Each row is a point. The last column is the point's height on a tilted bowl or saddle (a function of degree 2), plus a little noise. Along how many of its main directions does it bend up, bend down or stay straight?

Points (15 x 4):
[[-0.45  0.15 -0.29 -0.26]
 [-0.25  0.32  0.05  0.01]
 [-0.05  0.55 -0.37 -0.36]
 [ 0.32 -0.52 -0.27 -0.48]
 [-0.04  0.51  0.00 -0.08]
 [-0.17  0.35  0.20  0.05]
 [-0.28  0.23  0.22  0.04]
 [-0.28 -0.25  0.00  0.13]
 [-0.20  0.00  0.28  0.22]
 [-0.02 -0.56  0.34 -0.05]
 [ 0.30 -0.09 -0.27 -0.04]
 [ 0.15  0.22  0.37  0.17]
 [ 0.22  0.65  0.09 -0.28]
 [ 0.53  0.33 -0.58 -0.87]
 [-0.08 -0.12 -0.07  0.26]]
Directions: 0 up, 3 down, 0 straight

Points:
[[ 0.04 -0.62  0.09  0.06  0.21 -0.18  0.26]
 [ 0.04  0.18 -0.57  0.02 -0.19  0.07  0.21]
 [-0.24  0.06 -0.01  0.98 -0.37  0.28  0.58]
 [ 0.47  0.01  0.26  0.04  0.02 -0.07  0.25]
 [-0.26  0.12 -0.26  0.30 -0.06  0.01  0.09]
 [ 0.16 -0.40  0.19 -0.06 -0.16 -0.13  0.22]
 [ 0.55 -0.06  0.61 -0.20 -0.26  0.15  0.34]
 [ 0.06 -0.22  0.10 -0.34  0.18 -0.02  0.08]
 [-0.04 -0.07  0.31  0.12 -0.08  0.29  0.15]
 [ 0.44  0.12  0.36  0.80  0.04  0.05  0.75]
 [-0.14 -0.36  0.09 -0.07  0.17  0.07  0.10]
 [-0.07  0.47  0.14 -0.33 -0.18  0.55  0.02]
 [-0.22 -0.44  0.45 -0.30 -0.21 -0.33  0.46]
 [ 0.51  0.20  0.11  0.03 -0.24 -0.41  0.36]
 [-0.35 -0.28 -0.21  0.73  0.26 -0.24 -0.08]
 [ 0.14  0.20  0.11  0.11 -0.09  0.18  0.12]
 [ 0.25  0.03  0.01  0.57  0.42  0.01  0.27]
 [ 0.14 -0.25 -0.30 -0.21 -0.15  0.16  0.04]
 [-0.64  0.39  0.05 -0.09  0.00 -0.13  0.24]
 [-0.37 -0.16  0.04 -0.03  0.08 -0.19  0.09]
 [ 0.40  0.41  0.06  0.11 -0.27  0.02  0.28]
 [ 0.07 -0.57 -0.74  0.25  0.25  0.63  0.47]
 [ 0.00 -0.26  0.19 -0.20  0.21 -0.70  0.25]
 [-0.05 -0.06  0.10  0.00 -0.24  0.36  0.00]
 [ 0.44 -0.05  0.02  0.14  0.22  0.21  0.29]
 [ 0.19  0.42 -0.02 -0.58 -0.38 -0.10  0.00]
 [-0.01  0.03  0.03  0.09 -0.26  0.01  0.07]
 [ 0.09  0.41 -0.68  0.67  0.05 -0.45  0.25]
 [ 0.06  0.05 -0.23  0.48  0.32  0.07  0.16]
 [-0.20  0.46 -0.24 -0.51 -0.57 -0.35  0.38]
 [ 0.00 -0.40  0.50  0.11 -0.29 -0.61  0.56]
 [-0.27 -0.04 -0.27  0.33  0.49 -0.27 -0.10]
 [ 0.21 -0.09  0.47  0.06 -0.19 -0.17  0.28]
 [-0.30  0.40 -0.21 -0.18 -0.18 -0.31  0.13]
 [ 0.31 -0.22  0.05 -0.14  0.01 -0.65  0.36]
 [ 0.91 -0.12  0.26 -0.44  0.23 -0.62  0.77]
 [ 0.04 -0.31 -0.18  0.01 -0.33 -0.17  0.19]
 [ 0.04 -0.11  0.13  0.16  0.31 -0.19  0.03]
 [-0.60 -0.29 -0.33 -0.05  0.21 -0.71  0.31]
 [-0.46  0.02  0.10 -0.47 -0.05 -0.12  0.23]
 [ 0.30 -0.05 -0.65 -0.40 -0.39 -0.09  0.39]
 [ 0.39  0.25  0.14  0.16 -0.05  0.47  0.35]
 [-0.17  0.44  0.43 -0.18 -0.55 -0.22  0.33]
 [-0.40  0.01  0.11  0.21  0.14  0.29  0.21]
 [ 0.10  0.31  0.46 -0.35 -0.62  0.11  0.11]
 [ 0.07 -0.44 -0.56 -0.32  0.05  0.16  0.22]
 [ 0.37  0.32  0.08  0.39 -0.33  0.40  0.53]
 [ 0.24 -0.49  0.22 -0.05  0.11  0.12  0.23]
 [-0.06 -0.04  0.26 -0.04  0.45  0.29  0.23]]
Directions: 4 up, 1 down, 1 straight

Points, 74 rows:
[[ 0.19 -0.65  0.04  0.21  0.32 -0.10 -0.30  0.10  0.21]
 [ 0.03 -0.15  0.07 -0.15 -0.30 -0.31 -0.43 -0.43  0.32]
 [ 0.03 -0.11  0.07  0.21 -0.27 -0.07  0.16 -0.05  0.05]
 [ 0.30 -0.14  0.16 -0.15 -0.17 -0.03 -0.05 -0.19  0.07]
 [-0.27 -0.33  0.07 -0.09  0.22  0.12  0.05 -0.11 -0.02]
 [ 0.47 -0.05 -0.60 -0.40  0.27 -0.24  0.00  0.14  0.57]
 [ 0.36 -0.21 -0.55 -0.07  0.28  0.25 -0.03  0.34  0.42]
 [-0.06  0.12  0.04  0.11  0.55 -0.01  0.32 -0.53  0.15]
 [ 0.58 -0.29  0.06  0.37  0.19 -0.01  0.34 -0.26  0.16]
 [-0.04 -0.13 -0.07  0.16 -0.36  0.23 -0.17 -0.25  0.09]
 [ 0.15  0.22  0.35  0.37 -0.01 -0.06 -0.12 -0.03  0.22]
 [ 0.25  0.07 -0.37  0.25 -0.04 -0.07  0.22  0.30  0.24]
 [-0.41 -0.53 -0.24  0.05 -0.39 -0.46  0.41  0.37  0.27]
 [-0.47 -0.56 -0.15 -0.29 -0.05 -0.31  0.05  0.50  0.11]
 [-0.12 -0.20 -0.71  0.23 -0.43  0.27 -0.05  0.19  0.32]
 [ 0.04 -0.29 -0.05 -0.48  0.10  0.02  0.11 -0.06  0.05]
 [ 0.18 -0.01  0.50  0.52  0.13 -0.20 -0.51  0.07  0.45]
 [ 0.01  0.15  0.05 -0.03 -0.01  0.04 -0.42 -0.21  0.16]
 [ 0.13  0.18 -0.13  0.62  0.13  0.14  0.21 -0.18  0.12]
 [-0.49  0.49 -0.40 -0.30  0.03 -0.44 -0.63 -0.22  0.53]
 [-0.19  0.71  0.06 -0.13  0.11 -0.04  0.01  0.11  0.19]
 [ 0.24  0.38  0.04 -0.15  0.50  0.19 -0.52  0.21  0.37]
 [ 0.49 -0.24 -0.21  0.14 -0.04  0.24 -0.58  0.48  0.40]
 [ 0.42 -0.19  0.22 -0.49 -0.44 -0.06 -0.42  0.07  0.24]
 [-0.27 -0.61 -0.03  0.13  0.26  0.59  0.67  0.42  0.51]
 [ 0.49 -0.22  0.37 -0.07 -0.16  0.25 -0.52 -0.11  0.26]
 [ 0.30  0.28 -0.02  0.05  0.02  0.38 -0.02 -0.01  0.08]
 [ 0.59  0.36 -0.35  0.01  0.07  0.35  0.28  0.59  0.55]
 [ 0.30 -0.73 -0.08 -0.42  0.22  0.02 -0.11 -0.32  0.31]
 [ 0.61  0.00  0.03  0.18 -0.05  0.03 -0.38  0.11  0.25]
 [-0.34  0.06  0.38  0.12  0.51  0.30  0.06 -0.51  0.22]
 [-0.05 -0.33 -0.12 -0.21 -0.44 -0.03 -0.30 -0.36  0.14]
 [ 0.20  0.28  0.28 -0.10  0.28  0.12  0.17  0.30  0.15]
 [-0.03  0.05  0.00 -0.15  0.01 -0.10  0.35  0.28  0.08]
 [ 0.31  0.37 -0.06 -0.19 -0.38 -0.14  0.00 -0.67  0.35]
 [ 0.25  0.25 -0.62 -0.33  0.03 -0.46  0.23 -0.21  0.45]
 [-0.62 -0.08 -0.29  0.12  0.00 -0.59  0.49  0.34  0.43]
 [ 0.35  0.15  0.10 -0.28  0.02  0.44  0.46 -0.30  0.16]
 [ 0.42 -0.27 -0.13 -0.22  0.18  0.34  0.26  0.09  0.22]
 [-0.73 -0.03 -0.02  0.42  0.34  0.11 -0.80  0.10  0.59]
 [-0.37  0.29  0.34  0.34  0.03  0.60  0.53 -0.53  0.32]
 [ 0.09 -0.02 -0.01  0.51  0.04  0.40 -0.24 -0.03  0.13]
 [ 0.10 -0.53  0.47 -0.56 -0.46  0.49 -0.54  0.17  0.20]
 [-0.25  0.01  0.30  0.38 -0.18 -0.13 -0.03  0.05  0.17]
 [-0.27 -0.50  0.37  0.86 -0.06  0.51  0.12  0.34  0.37]
 [-0.01  0.47  0.40 -0.05 -0.36 -0.30 -0.13 -0.17  0.39]
 [ 0.40 -0.14  0.08  0.25  0.72  0.12  0.28  0.00  0.23]
 [-0.32  0.62 -0.14  0.20 -0.06 -0.10 -0.68  0.06  0.57]
 [ 0.13 -0.45  0.39 -0.17 -0.41 -0.37  0.18  0.02  0.10]
 [-0.27  0.22  0.21  0.39 -0.08  0.45  0.14 -0.23  0.14]
 [ 0.45  0.12  0.02 -0.10 -0.12  0.27  0.26  0.38  0.20]
 [-0.51 -0.09 -0.44 -0.38 -0.41  0.35 -0.18 -0.18 -0.02]
 [ 0.02  0.12 -0.59 -0.26  0.36 -0.10  0.40 -0.26  0.22]
 [-0.54  0.15  0.08  0.25  0.08 -0.42  0.18 -0.49  0.38]
 [ 0.45 -0.13 -0.28  0.08  0.45  0.73  0.09 -0.13  0.26]
 [-0.40  0.31 -0.41  0.05  0.34 -0.21 -0.12 -0.02  0.22]
 [ 0.33 -0.13  0.05  0.30  0.38  0.13  0.57  0.15  0.21]
 [ 0.31 -0.82 -0.42  0.09  0.52 -0.54  0.13 -0.04  0.64]
 [ 0.41  0.22 -0.12  0.38  0.37  0.41  0.02  0.44  0.26]
 [-0.26  0.57  0.14 -0.21 -0.40 -0.02 -0.24 -0.16  0.21]
 [ 0.59 -0.01  0.02  0.48  0.13  0.12 -0.03 -0.08  0.14]
 [-0.28  0.06 -0.07 -0.11 -0.17 -0.12 -0.12 -0.10  0.01]
 [ 0.09 -0.16  0.02 -0.06  0.52  0.02 -0.24  0.23  0.18]
 [ 0.39  0.86  0.43 -0.07 -0.42  0.21 -0.12 -0.09  0.55]
 [ 0.27 -0.45  0.18 -0.14 -0.12 -0.08  0.04 -0.51  0.19]
 [ 0.00 -0.40  0.76 -0.02  0.06 -0.25 -0.11  0.05  0.17]
 [-0.39 -0.13 -0.13 -0.23 -0.43 -0.47 -0.07  0.02  0.11]
 [-0.16 -0.28  0.44 -0.02  0.59 -0.15  0.29  0.33  0.24]
 [-0.34 -0.06  0.06 -0.11 -0.07 -0.50 -0.13 -0.12  0.19]
 [-0.28 -0.24 -0.15  0.01 -0.07 -0.42 -0.15 -0.20  0.18]
 [ 0.16  0.39  0.24  0.33  0.22 -0.52  0.33  0.19  0.45]
 [-0.25 -0.10  0.62  0.14  0.16 -0.25 -0.05  0.15  0.20]
 [ 0.09  0.08  0.46  0.31  0.01  0.22  0.03  0.12  0.11]
 [-0.05  0.52 -0.31 -0.24  0.36 -0.80 -0.28  0.21  0.84]]
Directions: 6 up, 0 down, 2 straight

Points:
[[ 0.39  0.09 -0.14 -0.03 -0.36 -0.29  0.59 -0.28 -0.07]
 [ 0.11 -0.09  0.15 -0.10 -0.01  0.05  0.30 -0.39  0.03]
 [-0.58 -0.41  0.01 -0.05 -0.25 -0.27  0.44  0.62 -0.60]
 [ 0.50  0.49  0.37 -0.02  0.17 -0.60 -0.03 -0.46 -0.47]
 [-0.33 -0.36 -0.46 -0.01  0.47 -0.06  0.43 -0.11  0.16]
 [ 0.00  0.01  0.29 -0.20 -0.08 -0.13 -0.12 -0.10  0.01]
 [-0.46  0.18 -0.43 -0.35 -0.68  0.72  0.10  0.00 -0.52]
 [ 0.29  0.00  0.49 -0.12  0.16 -0.14 -0.08  0.26 -0.19]
 [ 0.43 -0.66 -0.62 -0.22 -0.43 -0.41 -0.15  0.14 -0.62]
 [ 0.12 -0.14  0.17  0.16  0.15  0.23 -0.03  0.18 -0.14]
 [ 0.36 -0.08 -0.15  0.15  0.46  0.06  0.50  0.30 -0.12]
 [ 0.49 -0.04 -0.31 -0.50  0.03 -0.14 -0.20 -0.13 -0.15]
 [-0.63  0.09  0.30 -0.06  0.19 -0.05  0.38  0.16 -0.28]
 [-0.40 -0.22 -0.43 -0.31  0.38  0.37  0.01 -0.05 -0.25]
 [-0.39  0.36  0.74 -0.02 -0.24 -0.01 -0.35  0.29 -0.27]
 [ 0.39 -0.29  0.00  0.08  0.17 -0.05 -0.30 -0.60 -0.21]
 [-0.32 -0.32  0.54 -0.41  0.13  0.40 -0.28  0.08 -0.40]
 [-0.24  0.06 -0.24 -0.17 -0.39 -0.16  0.12 -0.80  0.11]
 [ 0.47  0.20 -0.17 -0.60  0.97  0.06 -0.23 -0.13 -0.76]
 [-0.21 -0.23 -0.06  0.36 -0.06 -0.27  0.76  0.19  0.06]
 [-0.29 -0.53 -0.17  0.33  0.29  0.21 -0.29  0.38 -0.45]
 [ 0.04 -0.47 -0.11  0.15  0.34  0.10  0.58  0.24 -0.09]
 [ 0.07  0.07  0.15 -0.21  0.09 -0.15  0.00  0.11 -0.04]
 [ 0.13 -0.35  0.33  0.32 -0.18 -0.18 -0.45 -0.23 -0.11]
 [-0.14  0.31 -0.10  0.19 -0.30  0.30 -0.01 -0.32  0.02]
 [ 0.11  0.20  0.22  0.45  0.13  0.28  0.39 -0.21 -0.07]
 [ 0.09  0.59 -0.10 -0.39 -0.41  0.24 -0.04 -0.11 -0.15]
 [ 0.28 -0.44  0.13 -0.13  0.80  0.30  0.11 -0.18 -0.60]
 [ 0.36 -0.01  0.58 -0.09  0.56  0.19  0.03  0.07 -0.54]
 [-0.13 -0.50  0.09 -0.33 -0.40 -0.46  0.21 -0.34 -0.20]
 [-0.49  0.20 -0.62  0.21 -0.04 -0.13 -0.14  0.26 -0.27]
 [-0.56  0.29  0.46  0.02  0.38  0.21  0.00  0.33 -0.61]
 [ 0.32  0.42 -0.25  0.40 -0.48  0.02 -0.18  0.33 -0.18]
 [ 0.04  0.28  0.31 -0.06 -0.10  0.15 -0.05 -0.13 -0.04]
 [ 0.26 -0.61 -0.12  0.29 -0.25  0.12 -0.40 -0.17 -0.29]
 [-0.18  0.36  0.22  0.17 -0.89 -0.11  0.46 -0.01 -0.43]
 [ 0.23 -0.15  0.11  0.14  0.22  0.15 -0.25  0.48 -0.16]
 [ 0.10 -0.20 -0.18 -0.45  0.07 -0.03  0.13  0.09 -0.11]
 [ 0.25  0.08  0.03  0.16  0.37  0.01 -0.18  0.19 -0.12]
 [ 0.16  0.00  0.46  0.13 -0.37 -0.30  0.04  0.32 -0.28]
 [ 0.35  0.50 -0.30  0.57  0.30 -0.18 -0.10  0.01 -0.27]
 [ 0.65  0.07  0.51  0.30  0.02 -0.05 -0.37  0.20 -0.19]
 [-0.03 -0.02  0.23 -0.36  0.35  0.54  0.10  0.11 -0.38]
 [ 0.26  0.13  0.06  0.02  0.03 -0.49 -0.13 -0.15 -0.06]
 [-0.07  0.09  0.13  0.59 -0.27  0.51  0.55 -0.01 -0.12]
 [ 0.25 -0.19 -0.02 -0.32  0.24 -0.18  0.27  0.41 -0.25]
 [ 0.13  0.36 -0.14 -0.25 -0.26 -0.27  0.30 -0.50 -0.10]
 [ 0.64 -0.17  0.29  0.61 -0.27 -0.07  0.18  0.03 -0.44]
 [-0.23 -0.50 -0.03 -0.01 -0.11  0.03 -0.36  0.01 -0.08]
 [-0.24  0.27  0.30  0.00 -0.04  0.01  0.46 -0.20 -0.03]
 [-0.18 -0.18  0.02 -0.36  0.37  0.08  0.11 -0.32 -0.11]
 [-0.32  0.02  0.01  0.01  0.21 -0.11 -0.07 -0.44  0.12]
 [ 0.14 -0.08 -0.25  0.11  0.49  0.55 -0.15 -0.31 -0.31]
 [-0.47 -0.12  0.24 -0.23 -0.25  0.01 -0.44  0.26 -0.07]
 [ 0.69 -0.22 -0.30 -0.05 -0.29  0.24 -0.14  0.55 -0.10]
 [-0.45  0.12  0.10 -0.62 -0.36 -0.34  0.24  0.28 -0.53]
 [ 0.14 -0.13 -0.31  0.12 -0.10 -0.59 -0.11 -0.33 -0.06]
 [-0.25 -0.13  0.35  0.09  0.12 -0.45  0.31  0.03 -0.16]
 [-0.03  0.34 -0.32  0.02 -0.38  0.02 -0.41  0.27 -0.05]
 [-0.49 -0.42  0.08 -0.06 -0.72  0.20  0.45  0.47 -0.68]
 [-0.12  0.60 -0.02  0.29 -0.29 -0.32  0.45  0.35 -0.40]]
Directions: 1 up, 6 down, 1 straight
